Each point is reached from the start by the listed moves, each made once or not at all, plus a little noise. Is the number of moves made odd or even? Then give how often each move was made.

Moves:
(1): [ 0.66 -0.32  0.08 -0.49]
(2): [-0.24 -0.57  0.18 -0.08]
Start: [ 0.03 -0.16  0.08  0.09]
Points:
[ 0.03 -0.15  0.07  0.08] -> even (0, 0)
[-0.20 -0.73  0.23  0.01] -> odd (0, 1)
[ 0.71 -0.47  0.14 -0.41] -> odd (1, 0)

Moves:
(1): [-0.51 -0.35 -0.07 -0.04  0.29]
(2): [-0.03 -0.02 -0.28 -0.52 -0.36]
(3): [ 0.08  0.40 -0.21 -0.33  0.38]
(4): [-0.18  0.63 -0.38 -0.46 -0.20]
Start: [ 0.22 -0.15 -0.04  0.17  0.33]
Points:
[-0.33 -0.52 -0.38 -0.37  0.28] -> even (1, 1, 0, 0)
[ 0.18 -0.18 -0.33 -0.34 -0.02] -> odd (0, 1, 0, 0)
[ 0.04  0.46 -0.71 -0.79 -0.25] -> even (0, 1, 0, 1)
[ 0.24 -0.17 -0.06  0.17  0.36] -> even (0, 0, 0, 0)
[ 0.30  0.25 -0.26 -0.16  0.71] -> odd (0, 0, 1, 0)

Moves:
(1): [-0.40 -0.12  0.23  0.10 -0.26 -0.22  0.28  0.08  0.09 -0.42]
(2): [-0.19  0.18  0.05  0.15  0.22 -0.18  0.09  0.04 -0.02  0.10]
(3): [ 0.11  0.43 -0.17  0.28 -0.01 -0.02 -0.08 -0.16  0.09 -0.14]
(4): [ 0.24  0.18  0.19  0.37 -0.27  0.00 -0.28  0.01 -0.09  0.31]
(5): [-0.22 -0.08  0.41 -0.09  0.23 -0.21 -0.38  0.20  0.53  0.03]
(6): [ 0.24 -0.29 -0.21  0.34 -0.15 -0.17  0.14  0.25 -0.11  0.10]
(7): [ 0.09 -0.01  0.22 -0.12 -0.41 -0.23 -0.19  0.36 -0.08 -0.03]
(8): [-0.26  0.13 -0.05  0.03 -0.46  0.15  0.06 -0.06  0.26  0.10]
(9): [-0.21 -0.02  0.20  0.30  0.07  0.26 -0.13 -0.02  0.02 -0.24]
Start: [ 0.18  0.08  0.00  0.12 -0.08  0.26  0.15 -0.08  0.17  0.04]
Points:
[ 0.38  0.87  0.20  0.69 -1.20  0.15 -0.36  0.06  0.37  0.26] -> even (0, 0, 1, 1, 0, 0, 1, 1, 0)
[-0.25  0.69  0.52  1.30 -0.31  0.11  0.00 -0.13  0.22 -0.35] -> odd (1, 1, 1, 1, 0, 0, 0, 0, 1)
[ 0.30  0.14  0.03  0.65 -0.02 -0.13 -0.17  0.19  0.68  0.05] -> odd (0, 0, 1, 0, 1, 1, 0, 0, 0)
[-0.15  0.95  0.26  1.28 -0.53  0.41 -0.25 -0.28  0.45  0.14] -> odd (0, 1, 1, 1, 0, 0, 0, 1, 1)
[-0.22  0.38  0.51  0.70 -0.69  0.06  0.01  0.14  0.29 -0.78] -> even (1, 0, 1, 0, 0, 0, 1, 0, 1)
[-0.34  0.51 -0.03  0.48 -0.83  0.12  0.42 -0.27  0.61 -0.41] -> odd (1, 0, 1, 0, 0, 0, 0, 1, 0)
[ 0.19 -0.24 -0.01  0.75 -0.21  0.34  0.14  0.16  0.03 -0.11] -> even (0, 0, 0, 0, 0, 1, 0, 0, 1)

Moves:
(1): [ 0.02 -0.22 -0.01  0.11 -0.36  0.55  0.12  0.08  0.23  0.10 -0.34 -0.18
  0.09 -0.04]
(2): [-0.04 -0.05 -0.03  0.01  0.19  0.12  0.31 -0.19  0.31  0.15 -0.08 -0.14
 -0.01 -0.12]
(3): [ 0.06 -0.06  0.10  0.21 -0.26 -0.34  0.04 -0.23 -0.07  0.24  0.23  0.15
 -0.11  0.18]
(4): [-0.15 -0.10  0.06 -0.08 -0.07  0.23  0.15 -0.15  0.15 -0.15 -0.27 -0.10
 -0.08 -0.12]
(5): [-0.11 -0.08 -0.21 -0.11 -0.03 -0.26  0.21  0.14 -0.34 -0.35  0.29  0.00
  0.05 -0.04]
(6): [-0.20 -0.35 -0.07  0.46 -0.02 -0.11 -0.28 -0.40  0.47  0.16  0.13  0.04
  0.25 -0.23]
(7): [ 0.31  0.14 -0.18  0.37 -0.12 -0.01  0.10 -0.08 -0.17 -0.14  0.14 -0.15
 -0.01 -0.09]
(8): [-0.06 -0.45  0.10  0.27 -0.12 -0.02  0.05  0.15  0.05 -0.05 -0.20 -0.01
 -0.20  0.01]
(9): [ 0.05  0.12  0.36  0.20  0.05  0.24 -0.16 -0.22 -0.29  0.06  0.05  0.35
  0.30 -0.01]
(10): [-0.05  0.02 -0.01  0.03  0.08 -0.20 -0.07 -0.19  0.10  0.02  0.09 -0.06
  0.18  0.02]
(11): [-0.09  0.25 -0.01  0.01  0.08  0.09 -0.06  0.00 -0.08 -0.12  0.08 -0.11
  0.24 -0.28]
(12): [ 0.13  0.18 -0.21  0.17  0.22 -0.35  0.14 -0.04 -0.21 -0.33 -0.03  0.11
  0.13 -0.26]
Start: [ 0.23 -0.17 -0.13 -0.06 -0.05 -0.14  0.20 -0.02  0.13 -0.12 -0.06  0.15
 -0.04  0.13]
Points:
[ 0.08 -0.27 -0.47  0.28  0.08 -0.70  0.55  0.24 -0.46 -0.96  0.06  0.15
  0.18 -0.45] -> even (0, 0, 0, 0, 1, 0, 0, 1, 0, 0, 1, 1)
[ 0.29 -0.49 -0.35  1.11 -0.54  0.16  0.41 -0.83  0.84  0.25  0.08 -0.29
  0.40 -0.44] -> even (1, 1, 1, 0, 0, 1, 1, 0, 0, 0, 1, 0)
[ 0.39 -0.22 -0.08  1.30 -0.16 -0.71  0.15 -1.35  0.13 -0.26  0.26  0.51
  0.59 -0.39] -> odd (0, 0, 1, 1, 0, 1, 1, 0, 1, 1, 0, 1)
[ 0.20 -1.07  0.13  1.26 -0.71  0.72  0.17 -0.64  0.55 -0.17 -0.59  0.11
  0.30 -0.37] -> even (1, 0, 0, 1, 0, 1, 1, 1, 1, 0, 0, 0)
[-0.01 -1.09 -0.52  0.88 -0.38 -0.31  0.44 -0.10  0.33 -0.61 -0.22  0.12
  0.29 -0.42] -> odd (1, 0, 0, 0, 1, 1, 0, 1, 0, 0, 0, 1)
[ 0.09 -0.81 -0.05  0.53 -0.20  0.37  1.02 -0.26  0.03 -0.70 -0.64  0.19
  0.24 -0.47] -> odd (1, 1, 0, 1, 1, 0, 0, 1, 1, 0, 0, 1)
[-0.03 -0.64 -0.31  0.58 -0.54 -0.46  0.77 -0.25 -0.04 -0.77 -0.21 -0.06
  0.23 -0.39] -> even (1, 0, 1, 1, 1, 0, 0, 1, 0, 1, 1, 1)
